Each row of a before or after table is a point. One or more steps were done to the points. Then noise was added and the rows were shuffled. The steps act on how far a point lies along the listed directions, d1 being the first. Write out the steps. A step turns or swaps two directions, mirrors them in a line or flattens them onto one, adds a multiple of one to another, or multiplies one. Angles are multiples of 10 degrees, from the lower direction toward the higher: turns from -170 to 170, lines from 10 to 170 but not 90. Use the fewest steps. Two steps may share a direction if one is a turn and the other turns, adds or multiplies; they go together, in the order done. Otherwise the lowest direction goes first.

Directions:
(1): [18 46]
(2): [-46  18]
Before (10 x 2):
[[-29  19]
 [-16  22]
 [-24  -6]
 [-27  15]
 [-31 -18]
 [ 51 -47]
 [  0 -30]
 [ 68  -3]
 [-34   0]
 [ -1 -48]]
After, 10 rows:
[[  7 -33]
 [-39 -12]
 [-41 -37]
 [ 73  12]
 [-40 -15]
 [  3 -20]
 [-23   0]
 [-30 -26]
 [ 93  57]
 [-45 -31]]
Steps: add -1 times d2 to d1

Directions:
(1): [ 37 -42  25]
(2): [10 37 47]
Before:
[[ 10 -23 -33]
 [ 15  -5  -1]
 [ 20  -2  20]
 [ -7  -6 -14]
 [-44  58 -70]
 [ 20 -10  16]
 [ 21   0  27]
 [-24   8 -30]
 [ -4   7  -3]
 [-33  38 -24]]
After:
[[-14 -30 -95]
 [ 13  10  22]
 [-11  37 -16]
 [-11   8 -11]
 [ -8 -33 -45]
 [  9  12   4]
 [  1  -5  -7]
 [-19  -5 -33]
 [ 21   0  28]
 [ 19   3  22]]
Steps: swap d1 and d2

Directions:
(1): [ 37  28  62  -2   9 -36]
(2): [ 62   4 -27  14 -50   7]
(3): [-21  70 -16 -37 -22   2]
(4): [ -8 -41  13 -57 -39 -27]
(5): [ 36  -4   1 -49  36  48]
(6): [ 18   1 -49 -14  38 -55]
Before (14 x 6):
[[-25 -14 -60  16 -31 -25]
 [ 12 -71 -22  40 -20 -19]
 [-33 -68 -93  22 -13 -32]
 [  3 -61 -32  -9 -25  -8]
 [-31 -12  83 -38 -34  19]
 [  3   7  22 -21 -41  60]
 [ -1 -12 -21  38 -26 -21]
 [-19   4  -3 -47   8  -2]
 [-10  11  65 -11 -12  14]
 [-28 -82 -68  48  -1 -12]
 [-31 -46 -74  33 -18 -51]
 [-12  12  47 -17  34  30]
 [ 25  15  12 -40   9   6]
 [ 16  -7  55 -36 -18  -6]]
After:
[[ -2 -22 -43  22 -16   8]
 [-26 -10 -58  20 -33 -29]
 [ 13 -72 -24  36 -17 -16]
 [-11  18  55 -11  29  17]
 [ 26  23  24 -28   3 -11]
 [  1 -48  -6   8 -36 -42]
 [-26 -67 -40  69 -16 -52]
 [-30 -48 -78  30 -17 -47]
 [ 16 -16  36 -51  -8  21]
 [-19  15  16 -33  -1 -30]
 [  3  21  51   1 -54  22]
 [-31 -50 -62  46 -27 -74]
 [-10  -3  40 -29  -1  45]
 [-31 -21  65 -49 -27  44]]
Steps: swap d1 and d5

Directions:
(1): [ -8  32   8 -32   4 -23  75  39]
(2): [ -2 -50   3 -58 -22  16 -25  51]
(3): [ -6 -17 -22  10  76  51  14  20]
(4): [ 58 -53  17  37 -15  -2  41   5]
(5): [ 45  55   2  17 -22  43 -19  42]
Before, 12 rows:
[[ 12  55   3  37  57  55  40  17]
 [  5  47  -2 -20  50  37  24  79]
 [ -5  30  -7   5  48  41   1  35]
 [ 18 -10  27 -12  -7 -41  63 -23]
 [ 20 -19   3   6  47  56 -54 -12]
 [  1 -64  -6   0  37  -1  60  -7]
 [-25  70  -8 -29 -37 -19 -15   1]
 [-12  52 -23 -37  35  54  -5  56]
 [  6  -1 -28  20  49  63  14  18]
 [ 18 -83 -33  10  46  46  -3   0]
 [ 20  19 -10  45  -5   5  24 -16]
 [  7  -9  18 -27 -36   5 -17  23]]
After (12 x 8):
[[ 27   4   6 -14  22  97 -18  78]
 [-19 -92 -14   0  45  -6  26 -40]
 [ 19  48  11   2  62  24  48  12]
 [ 13   7 -27  13  45  71  18  37]
 [  4 -73  19 -31 -17 -21 -16 -34]
 [ -3  39  -7 -20 -52   1 -49   4]
 [ 17  32  16  34 -21   1 -14 -25]
 [ -1 -23 -32  31  71  10  65 -22]
 [ 21  51 -26  19  28  81 -56  23]
 [ 14  -7  -7 -18 -27  19  16  45]
 [ 35  22 -13  31  36  83 -76  42]
 [ 11  22  -6  12  37  59 -25  43]]
Steps: turn d1 and d2 by 150 degrees; multiply d4 by 0.7; multiply d5 by 1.6

Directions:
(1): [-17   9  55 -42  16  39  33 -18 -51   6 -50]
(2): [ -1  52 -12  45 -43 -17  43 -32  23  25 -50]
(3): [-48 -42 -30  42  -6   2  30  31 -53  44   9]
Before (14 x 11):
[[  5 -16 -30  15 -10 -14 -32  14  21  -6  34]
 [  2 -20  -4 -14  16  -2 -13  17  -8 -11  20]
 [ -5 -14   5 -10  13   7  -7  12  -9  -5  13]
 [ -2 -18   3 -10  15   5  -7   8  -5  -6   2]
 [  0 -13   8 -13   7   5 -14   6  -3  -5  17]
 [ 27   0  20 -42  15   6 -22  -8  12 -35  17]
 [  9 -11  12 -13   7   2  -4   3  -9 -16  11]
 [ -2 -22  11 -18  20  13 -20  10  -9  -8   9]
 [  1 -13 -21   3   4 -13 -16  13  12  -8  33]
 [  0 -12  -1 -12  15   3 -12   5 -15  -4  11]
 [ -6  13   3  11 -12  -2  20 -15   6   6 -20]
 [ -3   0   0   0  -6  -1  -8   3   6  -6   4]
 [ -1  -1   2  -3   2   4   3   0  -2   2  -6]
 [  0 -19   8 -19  19   7 -14   9  -9 -11   8]]
After, 14 rows:
[[  0  -5  -4   1   3   0  -3   4   3   1   3]
 [ -1  -2 -15  18  -5 -11   2   2  13   4  -4]
 [ -7 -19  12 -18  16  10  -5   4 -10  -9  10]
 [  6   9 -18  24 -13 -13  -7  -4  28   4  -3]
 [  5  13  -5  12 -16 -10  -1  -8  19   4   0]
 [  0   5 -20  21  -8 -13   1  -2   4   9   1]
 [  0  12 -18  23 -16 -17  15   0   9   8  -9]
 [-12  23   7  10 -25   8  25 -20 -10  17 -40]
 [ 21  13  -2   7 -12 -14  -1  -9  21 -16   4]
 [ -7   3 -17  24 -11  -9   8   6   7  10   4]
 [  8  10 -16  19 -10 -17  -4  -3  25  -2  -3]
 [-11  21  -2  12 -15  -3  30 -14  -3  13 -22]
 [ 80  71  24 -41 -11 -19 -36 -53  96 -65  -7]
 [ -1   9   7  -4  -8   2  -3  -4   7  -7  -7]]
Steps: turn d1 and d2 by -140 degrees; multiply d3 by 3

Directions:
(1): [-86  -3  -6 -17 -17 -41 -22  17  11  48 -42 -13]
(2): [  0 -58  -9 -29  23 -12  68  43 -28  14  -5  48]
Before:
[[ 16  -8   6  -1  10 -11  20  -1   5  -8  11   9]
 [ -9  29   5   2  -7   8 -24  -4  30  -8  -7 -18]
 [ 38  24   3  13 -15  26 -16 -22   2 -16  14  -5]
 [ 50  -9   7  16  18  21  21   2 -10 -34  26  28]
 [  3  -1  -2 -11  -5   1   4  -8   8  -5  -1  -2]
 [-95   1   4 -20  -6 -48 -25  22  18  60 -45 -16]
 [  5   7  -1   9  -4   3 -37 -13  -4   3  -8 -16]
 [  1 -35  -3 -21  23 -11  57  43 -28   4   0  21]
 [ 14  37   7  10 -10  17 -33 -38  17 -16   4 -32]
 [-31  40  16  20 -24  -8 -42 -24  27  28 -17 -28]
 [-15 -33  -7 -25   7 -10  39  12   0  20  -2  31]
 [ 51   3   0  10  -7  19  -2 -30  -2 -17  23 -11]
 [ -7  41   1   2 -16  -5 -36 -14  -4 -13   9  -7]
 [  6   6   8  15   3  -3   9  -5  11  -8  16   1]]
After (14 x 12):
[[ 25  27   5   8  -8  21 -19 -40  25 -18  24 -12]
 [-36 -13  -9 -15 -19 -25  -7  -1   1  37 -21 -15]
 [-37  -9  -6 -16 -19 -13   1  17  -4  32 -25   9]
 [ -6 -16  -2 -18  12   1  29  27   7   2  -9  22]
 [-51  20   4  14 -13 -19 -44  -3  20  13 -20 -12]
 [  4 -29  -6 -10  10  -5   2  16 -20  14 -13  13]
 [-13 -10  -8 -25   1 -15  16  24 -27   4   1  33]
 [ 92 -16  13   5  37  37  48   2 -21 -39  45  30]
 [-27 -30  -4 -31   8 -16  30  21 -10  26 -24  16]
 [-18   1   5   8   1 -15   9   3  13   7   4  -1]
 [ 17  46  10  25  -7  12 -36 -22  11 -24  16 -45]
 [  0  -5  -1 -12  -6   0   4  -7  10  -2  -1  -4]
 [ -8  13   9   7  -1 -18 -10 -11  19  -1   5 -12]
 [ 20 -33   9  -4  16   3  57  23 -16  19   0  44]]
Steps: turn d1 and d2 by 160 degrees

Directions:
(1): [  7  -2  14  18 -95 -38 -39 -32  20  25  18 -40   9 -48  54  11 -12   2]
(2): [-66  55 -18  -6  17   7 -21 -34  16  31  28  60 -53   8  39  -2 -44 -26]
(3): [-73 -35  14   6  49   3   7 -16   4  12  26 -22  61 -24  15   6 -25  78]
(4): [-26 -21 -46   9  -2  50 -40  20 -46 -58  -7  -8 -19  -7  75 -10  50   8]
Before, 8 rows:
[[  3  -5 -27 -11 -12  24 -45  11 -28 -41  -7  14 -21   1  32 -17  33 -17]
 [ 11   0  17  -3 -74 -38  -7 -18  22  34  24  -4   3 -12   8  15 -33  -6]
 [-44 -58  13  -6  43  14  22 -10 -12  -3   7 -30  77 -12 -15  14  -4  80]
 [  5  -4   2  13 -45  -2 -20 -22  -6  12  17 -24   1 -13  13  19   2   4]
 [  2 -10   1  -1  33   9  -2  16  -4 -13 -21  -7  16  -3  -1   1  -5  15]
 [-16   3  -4   7  24   1  10  21  -9 -15  -2  17  10  12 -26 -17  -3  12]
 [ 52   1  45   9 -39 -33  10  11  19   8 -14 -12  25  -5 -38  12   5 -14]
 [ 12  19 -16  22 -22   7 -16  -5  -2  -4  -7  12 -20  10  22  -6   3 -27]]
After (8 x 18):
[[ 11   8   3  10 -49  -7 -18 -23  -2  18  17 -18  -8  -8   7  18  -4  -9]
 [-22  35  -7  11 -30  10 -40  -1  -2 -11   5  35 -41  -3  53   1   8 -35]
 [-26   2  -3   6  29   2   9  18  -9 -14   2  17  13  10 -21 -17  -6  19]
 [-16   5   5  -3  42   4  -2   2   9   6 -10   9   9  -2  -4   2 -26  11]
 [-95 -18   2  -9  59  15   8 -37   2  24  30  12  42  -6   9  12 -41  63]
 [ 44   7   2  20 -29  -7   2   2   6   1 -15  -5   0   9 -13  -3   5 -23]
 [ 16 -14 -14   3 -85  -6 -33   0 -10  -9  11 -11 -16 -13  52   8   9 -13]
 [ 43   9  28 -19 -11 -33   3  -6  21  19  -4  12   9   7 -59  -7 -15 -19]]
Steps: add -0.3 times d1 to d3; turn d2 and d4 by 170 degrees

Directions:
(1): [-71  27  36  51 -32  51  -8 -25 -28  -5 -17 -26  13  -4   6 -22 -37   9
 -78 -28]
(2): [ -4 -29  14   0   1  19  61  69  23  23  47 -80   1 -17   5  -3 -14 -68
  -9   0]
(3): [-61 -60 -24  74 -39 -53  -3 -31  31  25  23  11   4 -16 -17  44  32 -11
   9  10]
(4): [-16  33 -46   6   4  26 -24  -5  25 -53  66 -16 -42 -39  48  33 -43  34
  12  45]
(5): [  1 -42 -22 -57 -28  21 -50  40  -4  37 -19 -24   6 -54 -14  52   4  53
 -27 -45]
Before:
[[-11 -11 -31  10   5 -12   0 -13  13  -2   6   2  -3   3   2  21  -5   2
   12  12]
 [ 11   4 -13  -5  10 -24 -12 -22 -13 -14 -36  46   3  32 -16  -6  20  20
   18  -4]
 [ 25   9 -25 -25   4  -3  -6   0  13 -21  12   2 -14 -11  17  19  -1  23
   18  13]
 [ 27   1  21  12  40 -22  28  -6  -6  -6   6   9  10  29   3 -32   3 -42
   25  11]
 [ 33   0  14 -26   7  -5  -3  19   8   3 -11   1   0   9  -4 -11   8  -9
   12 -13]
 [-58 -36  -3  69 -29 -54  12 -36  25  19  21   4  21   1 -20  21  32 -25
    1  12]
 [-29  28  18  32  -2  22   5   2  -5 -18  -5 -17  -3   0  18  -7 -30  -8
  -40 -10]
 [  1   5 -10  12  -4 -25 -28 -25 -13  -4 -15  17  -6   0   1   2  -2  21
    9  -1]
 [  2  10   9 -12   5  -3  -2 -19 -13  -1 -25  18   1  25  -5  -5  12   9
   -8 -17]
 [-15 -15   9  19  -9   1   9   5   1  13 -10 -17   7   1   1   0  11 -14
  -19 -31]
 [ 26   8 -25 -26  17  -4   2  22   7   4  16 -16 -11 -14   0   5  -9  -6
   17   8]
 [ 12  -3 -13 -33  23  14  16  16  13 -13  24  -1 -11  -7  21  15  -6   0
   27   5]
 [ -1  14 -25   4 -14   3 -21 -22  14 -16   6   8  -5  -6   5  24  -4  29
   17  12]
 [ 15 -15   0 -27  -4 -12   7   5  -6   7 -10   8  15   3 -14  -4   7   5
   14  -3]]
After (14 x 20):
[[ 20 -15 -14 -17 -14 -12 -14  -4  11  19 -17  11  11   3 -17  22  21  16
   21  -7]
 [-20  17  -1  19  -3   2  -7 -25 -20 -20 -28  24   4  25  -8 -12  -3  14
  -14  -8]
 [ 19  24 -19   3  28 -13   9  12  23 -35  29   3 -26  -3  29  13 -15 -10
   24  31]
 [ -7  26  37  45  29   0  30 -28 -16 -19   4   3  10  33  12 -49 -17 -42
   -6   7]
 [ 18  10   8  -4  13 -11  20   6 -10  18 -16  -6  11  17 -19 -27   2 -28
    1  -9]
 [ 12  -7  22 -17  23   0  39   4  -7   8 -12  14  11  26  -3 -20  13 -29
   16 -15]
 [-12  29   3   5   6  10   2 -26  -6 -21  -1   8 -10  21  13  -4  -7   6
   -9  -1]
 [-17  -9 -17   6 -11  13 -12   9  11  -3  12 -23 -11 -26  18  26  -4  14
  -14 -18]
 [  3  28  34  13   2  11   9  -5  -1 -12  -9  -2   3  22   3 -36 -11 -19
  -14 -11]
 [ 29  -5  12 -17   5 -18  18  -2  -3   9 -27  11  15  21 -11 -10  23  -8
    9 -11]
 [ -6 -34 -22 -10  -4 -12  -6   2   4  27 -19  -1  12  -3 -16  26  10   9
   -1 -16]
 [-61 -77 -41   0 -66 -23 -58  11  26  51  13 -28  18 -76 -25  94  26  52
  -29 -34]
 [  2  -4 -10   4  -7 -22 -27 -13 -15   7 -17   6  -2  -8  -2   8  -2  20
    6  -9]
 [-16   1  13  -3 -13  11   9  -8 -16   1 -10  -3  16   2  -6 -15 -12   6
  -17 -10]]
Steps: turn d1 and d4 by 110 degrees; multiply d2 by 0.7; add 1.5 times d3 to d5
